Rows are points. Each table stands for the endless flat space through its points: a line for two points, a plane for three, and so on. The two share one point or none. Which?

First (3 x 4):
6, -6, 17, -10
-9, -12, 35, -10
-27, -16, 39, -12
Second, 2 rows:
-19, 0, 19, -13
-23, -24, 27, -13
They share: -21, -12, 23, -13

First (2 x 6):
9, 6, -21, -31, 2, 31
24, -14, -6, -6, 2, 11
Second:
12, -6, -2, -35, -12, 16
27, 13, 3, -44, -8, 10
27, 15, -5, -32, 0, 10
They share: no point

First (5 x 8):
3, 15, -34, 0, -10, -6, 24, 15
-10, 9, -40, 4, 19, -23, 29, 4
-8, 19, -9, 32, 8, -27, 38, 29
25, 15, 2, 28, 4, -55, 33, -5
20, 7, -3, 24, 2, -43, 24, -1
Second, 3 rows:
-10, 16, -35, 19, 11, -15, 6, -3
2, -10, -22, 0, -27, -12, 37, 11
26, 4, -7, 17, 7, -39, 22, -5
They share: no point

First, 2 rows:
-33, 1, 13, 25, 10, -4, -17, 38, 43
-3, 11, 23, 5, -10, 1, -2, 8, 13
Second (3 x 9):
-13, 36, 2, 31, 25, 16, -16, 7, 42
-1, 6, 16, 11, -1, 10, -24, 29, 36
-26, 26, 11, 26, 14, 0, 1, 4, 26
They share: -15, 7, 19, 13, -2, -1, -8, 20, 25

First, 5 rows:
50, 9, -73, 6, 40, 12, -36, 2, -25, 36, -10
1, 17, 11, -18, 33, -7, -14, 7, 3, 3, 28
-7, -5, 1, -13, 24, -1, -1, 1, 4, -1, 48
19, 51, 13, 3, 42, -13, -17, 11, 9, 7, -9
40, 30, -44, -13, 56, 10, -42, 0, -22, 35, -4
Second:
36, 31, -12, 25, 16, -16, -3, -19, -9, 10, -11
34, 5, -17, -7, 27, 2, -30, 3, -16, 19, -3
4, 33, -25, 9, 12, -15, 2, 27, 7, -5, 30
32, -15, -13, -27, 38, 11, -48, 13, -17, 25, -4
They share: 18, 13, -13, -1, 25, -8, -17, 12, -1, 8, 7

First (5 x 12):
-7, -5, 4, -8, 13, -6, -6, -22, 33, -33, -16, 7
-60, -25, 2, 56, -21, 10, -28, -2, 1, 27, 5, 34
-17, -20, 1, 10, 12, 17, 6, -3, 33, -9, -10, 17
-26, -35, -4, 36, 17, 44, 16, 24, 17, 3, 11, 28
-48, -11, 0, 28, -11, 0, -28, -24, 37, 3, -31, 14
Second:
-47, -33, -7, 43, 30, 6, -18, -4, 24, -1, 26, -2
-18, -44, 22, 12, -12, 0, -24, 13, 26, -3, -27, 50
-20, -40, -9, 78, 34, -6, 0, -6, 23, 6, 29, 20
-31, -41, 36, 58, 31, -37, -18, 5, -1, 33, -17, 40
-66, -1, -5, 15, 24, 16, -15, -21, 5, 19, 24, -21
15, -3, -21, 20, -31, 29, 24, -6, 30, -36, -11, 38
-21, -8, -7, 19, -8, 15, 0, -3, 19, -16, -10, 16
They share: -26, -19, 3, 20, 2, 9, -6, -5, 18, -3, -1, 22
